Every row gives one point. Any point is a mix of the corners, with weights that add up to 1. It lies inside the corners' shape when no weight is negative. Is each point inside? If not, which corners have a negative weight?

Corners:
(1): [-38 48 -43]
(2): [44 -2 57]
(3): [-39 -60 6]
(4): [-59 44 -9]
Points:
[-47 -8 -19] => outside (2)
[-15 58 -2] => outside (3)
[-24 -43 21] => outside (1)
[-45 39 -15] => inside
[-19 53 -7] => outside (3)
[-9 14 -8] => outside (4)
[7 14 10] => outside (4)
[-6 -5 18] => inside
[-50 -15 -16] => outside (2)

Corners:
(1): [1 2 6 18 17 -17 -2 -22 6 -10 41]
(2): [13 60 3 -9 -28 13 -21 14 28 -37 -25]
(3): [-17 -5 10 9 -10 20 -14 -43 -35 2 16]
(4): [-3 21 18 -2 1 13 -1 -4 25 5 -23]
(5): [-6 5 -2 -11 -27 4 -6 -31 7 5 36]
(6): [-17 -34 -17 24 -14 2 22 -18 -23 -36 12]
(7): [-4 -28 16 0 -6 -7 31 -11 -28 -29 36]
(8): [3 19 -6 -21 -7 -6 -30 11 22 5 -30]
(9): [-2 0 7 0 8 -33 0 -43 23 -12 7]
(10): [5 -4 -38 20 2 -21 42 -15 -34 -14 28]
(11): [39 29 -5 -20 -23 26 -28 10 24 -23 -33]
(12): [-7 34 -5 -32 -2 27 -22 -17 33 -10 0]
Points:
[-15 -17 -12 5 0 -8 18 -25 -19 -5 20] => outside (1, 2, 11)
[4 7 3 -1 -4 1 1 -9 1 -19 1] => outside (5)
[-7 2 -4 3 -4 -2 2 -20 -5 -12 10] => outside (11)
[-4 -5 -2 2 -1 -6 8 -25 -2 -7 23] => outside (2)

Corners:
(1): [11 -1 10 -4 -4 -22 22 1 3 11 46 20 -14 5 -11 8 15 7 -31 -34]
(2): [37 6 16 -52 -3 -34 -17 -5 -16 -8 -1 7 30 -6 -16 55 40 -38 13 -58]
(3): [3 -8 -31 -29 20 -46 30 8 23 -1 -40 -20 12 8 -25 -8 -14 25 2 7]
(4): [8 -31 15 -2 42 -8 -33 8 16 -16 18 3 -22 25 19 -52 -40 11 -18 -12]
(5): [2 -37 36 42 1 10 -20 -9 -37 -22 21 42 0 -14 13 -11 1 -18 43 26]
(6): [-12 0 21 16 26 4 -6 27 5 3 41 20 24 -8 -16 3 8 -17 18 9]
(7): [7 -3 22 1 10 -28 -2 -2 -12 -22 10 18 7 -40 -8 -24 6 3 21 -33]
(8): [20 -4 1 -4 -37 -1 -4 -28 0 35 26 -6 27 6 29 15 11 36 43 -21]
(9): [41 -49 29 -12 9 -12 20 26 -37 -15 -28 20 26 -3 -15 16 25 -9 45 -18]
(10): [1 -41 6 -29 19 -6 55 16 -17 -29 5 31 11 1 -15 -27 7 4 -24 1]
(11): [13 7 -24 5 -11 1 37 11 -8 17 8 47 35 -4 18 7 14 10 -6 14]
(12): [22 5 -20 10 -38 19 -15 4 -7 31 10 13 5 10 -2 -17 35 -54 -35 -33]
(13): [-13 -28 11 -2 41 -13 2 16 -7 37 12 12 -5 11 29 -25 -17 -5 -41 8]
(14): [7 18 24 -19 6 -8 18 25 -31 -7 -2 15 13 -15 -1 12 7 -39 -1 -28]
(15): [-3 -33 35 15 -27 19 -12 12 24 -13 -25 -7 33 10 8 -3 0 10 0 -12]
(16): [4 0 -21 11 19 7 8 16 -16 11 14 25 38 -19 -30 11 -5 28 -2 25]
(17): [-5 6 -5 -9 9 16 -32 27 -3 24 -25 12 -8 -4 -12 12 58 22 -10 10]
(18): [35 11 -7 -8 8 17 38 -4 -12 17 -29 5 7 -27 -20 -9 26 -16 -2 16]
(19): [1 -14 -11 40 43 24 28 -4 -23 10 32 -13 20 -16 21 -5 19 20 -26 -41]
(20): [12 0 52 12 10 -21 43 -15 -17 -15 24 35 25 12 -9 -35 -6 -12 -3 -3]
(21): [-14 -34 7 21 2 60 17 6 -23 13 -19 39 4 -11 5 4 40 -21 -20 -29]
Points:
[10 -2 7 -2 5 4 9 11 -12 9 7 17 15 -6 -2 -1 16 -7 -10 -15] => outside (3, 5)
[3 -21 15 6 -6 16 23 11 -11 21 -18 20 15 8 13 -16 13 -14 1 22] => outside (1, 2, 4, 7, 16, 19)
[-3 -1 5 19 20 15 15 13 -20 6 23 35 1 -14 -7 -20 12 -16 -27 0] => outside (2, 3, 8, 9, 15)
[9 -9 8 -3 11 -3 8 12 -13 1 1 17 13 -7 -5 0 13 -6 -5 -10] => outside (8)
[7 -13 -9 2 5 8 17 15 -2 3 4 10 11 -1 -9 -6 8 16 -6 9] => outside (2, 7, 13, 20, 21)
[8 -21 14 -2 5 -3 16 1 -13 -16 0 20 13 -5 0 2 9 15 7 -18] => outside (6, 12, 13, 18)

Corners:
(1): [-3 1 2 -1 -5 -7 23 1 -7 -12 17 -8 3 -9 -16 -3 -2 -9 6 34]
(2): [-11 -10 8 2 -4 -9 14 -5 28 12 -1 23 15 3 -7 23 4 3 -1 -11]
(3): [-2 -3 -31 8 4 3 12 -1 -6 -2 -13 20 -1 18 13 21 11 16 9 -12]
(4): [-12 4 4 3 -3 -19 18 7 -7 14 -10 -55 -8 43 -2 -2 12 -6 19 -18]
(5): [-4 10 1 -13 -8 8 15 8 2 -2 -3 20 -10 24 16 2 11 -15 -33 -14]
(6): [39 -9 15 17 -3 7 22 -20 -12 -2 9 20 14 -5 2 -6 4 -6 -21 -6]
(7): [-7 11 2 8 -11 2 13 -7 -19 0 -5 15 11 5 -13 -9 5 15 -2 -11]
(8): [-5 22 14 -12 -8 7 -6 3 -9 -2 1 -7 14 2 -12 1 1 -7 15 -6]
(9): [-17 18 1 18 8 5 7 10 -3 1 -1 11 -19 6 -6 -9 -7 -10 10 -7]
(10): [34 0 8 -17 4 -6 15 6 -17 -7 -4 10 -40 1 12 -10 -5 -1 14 -4]
(11): [-10 20 9 2 -1 8 2 11 -10 -1 -11 -43 1 -6 -11 -8 4 2 -1 3]
(12): [-12 -8 12 1 4 -19 14 10 3 -12 -9 22 17 -2 -8 -4 -13 -2 18 8]
(13): [-6 15 11 15 -7 6 12 1 -24 2 17 -5 12 13 8 -13 -11 14 1 39]
(14): [-5 -5 4 -3 -5 9 3 -5 -12 1 6 -12 6 -2 -16 12 -18 6 4 -15]
(15): [9 1 -22 -8 -2 -2 -6 0 3 7 -2 15 7 3 18 -11 -4 -13 0 -8]
(16): [-16 27 8 -4 13 -1 12 -6 -13 -2 21 -30 1 -6 -12 5 -3 4 -2 -13]
(17): [-11 10 1 6 -1 -13 -2 -43 -12 6 -9 7 -13 -7 -12 1 -17 1 3 25]
(18): [-5 -10 -4 4 5 8 16 -24 0 -4 18 21 5 -3 -3 -7 13 -3 -7 -16]
(19): [-21 -1 3 -5 0 -10 -60 13 20 0 10 -7 2 2 -16 8 -7 -6 10 -12]
(20): [-12 -11 11 -5 7 2 8 8 -18 16 -2 12 -8 4 -13 -12 6 -6 8 5]
(21): [-8 0 -25 -15 12 17 -9 -42 13 1 -2 9 16 15 -23 25 1 2 -20 -11]
Points:
[0 3 10 2 -1 0 9 -4 -8 0 7 3 0 4 -7 -3 -3 -2 1 2] => outside (3, 11, 15)
[-4 1 1 -2 0 -3 2 -3 -2 1 2 2 5 4 -4 1 -1 -1 2 -1] => outside (9)
[3 1 8 4 -3 -6 14 -6 -1 0 -1 -2 -2 11 -4 -3 2 -2 -4 -1] => outside (3, 8, 14, 15, 16, 20)

Corners:
(1): [-11 12 1 10 5 -5 2 4 4 10 4 15 12 -4 0 -1 1 3 4 -9]
(2): [-9 9 8 6 4 -11 18 -6 1 0 -11 24 5 4 -4 -51 -7 -4 8 -10]
(3): [4 5 -8 4 7 -6 7 -6 -2 -17 -8 7 9 -5 17 11 19 -11 -10 -15]
(4): [8 0 17 -2 5 -3 -3 8 14 8 1 -6 1 6 22 -7 -18 -7 -5 12]
(5): [7 4 -3 -5 5 -5 4 6 1 -3 -1 -6 7 -3 -1 6 9 19 1 -13]
(6): [9 6 -9 5 8 1 -15 6 -5 -3 -7 1 7 -10 -7 15 -7 6 1 -11]
(7): [3 -16 -8 10 -30 -4 -13 0 0 11 1 0 10 -3 7 13 -5 5 -7 20]
(8): [-3 6 38 4 9 -3 -13 -21 1 -10 2 -28 1 -16 -17 15 5 16 18 -9]
(9): [1 1 -6 2 8 -10 11 10 3 -4 -4 -1 -3 25 -5 -2 11 -9 7 -10]
(10): [-8 -4 -3 3 11 7 11 1 -6 3 -9 -11 12 -4 -8 9 -1 10 2 -17]
(11): [-12 15 18 8 0 -10 10 5 6 -6 -11 10 -14 -9 -2 5 -5 -5 14 -9]
(12): [4 1 -10 0 -5 36 -5 -8 -6 9 -3 -8 9 1 -5 12 1 2 1 -14]
(13): [0 0 13 10 9 -2 -1 2 -1 11 -6 5 3 5 4 -23 12 -5 0 -2]
(14): [-4 -10 0 7 2 4 -19 8 32 6 2 -2 10 -4 10 15 -1 -1 -43 15]
(15): [-31 15 2 4 2 -9 2 -7 -5 18 -7 2 -17 -2 1 -17 -17 12 11 11]
(16): [8 -6 -6 15 4 -1 -3 10 5 -10 16 -34 0 -7 -3 20 11 -1 -24 -12]
(17): [11 -1 -6 2 3 0 0 2 19 -6 -3 -5 0 -11 0 11 15 -5 11 -8]
(18): [2 7 13 -15 7 -10 2 7 -10 -1 0 -4 -9 -10 -9 10 4 -13 11 -5]
(19): [5 11 13 0 2 0 -1 0 1 19 4 8 3 5 7 -24 -22 8 -8 60]
(20): [10 -19 -11 -1 4 12 7 -3 4 -2 3 4 -2 1 2 2 13 7 -11 -12]
(21): [5 9 3 7 8 -9 9 -8 6 9 -13 10 1 4 -7 -2 -5 -3 4 -12]
Points:
[-1 1 3 3 5 -1 -1 0 2 3 -2 -4 3 -1 0 1 2 2 -2 -2] => outside (11)
[5 0 2 2 4 -1 1 2 4 0 -1 -1 3 -1 0 3 3 -1 -2 -4] => outside (15)
[2 6 1 3 8 3 2 1 1 -2 -3 -9 0 -3 -5 12 7 -2 7 -20] => outside (2, 7, 14, 19, 20)
[1 2 2 1 -1 2 -6 2 0 3 4 -4 0 -2 4 8 -3 4 -6 9] => outside (2, 10, 13, 17, 21)
[3 3 2 2 3 -2 1 -3 0 5 -3 5 3 1 1 -5 1 2 5 -2] => outside (10, 11, 14, 16)
[-5 5 4 4 2 -4 1 5 3 8 -4 4 1 2 2 -7 -9 0 -3 4] => outside (3, 8, 17, 20)
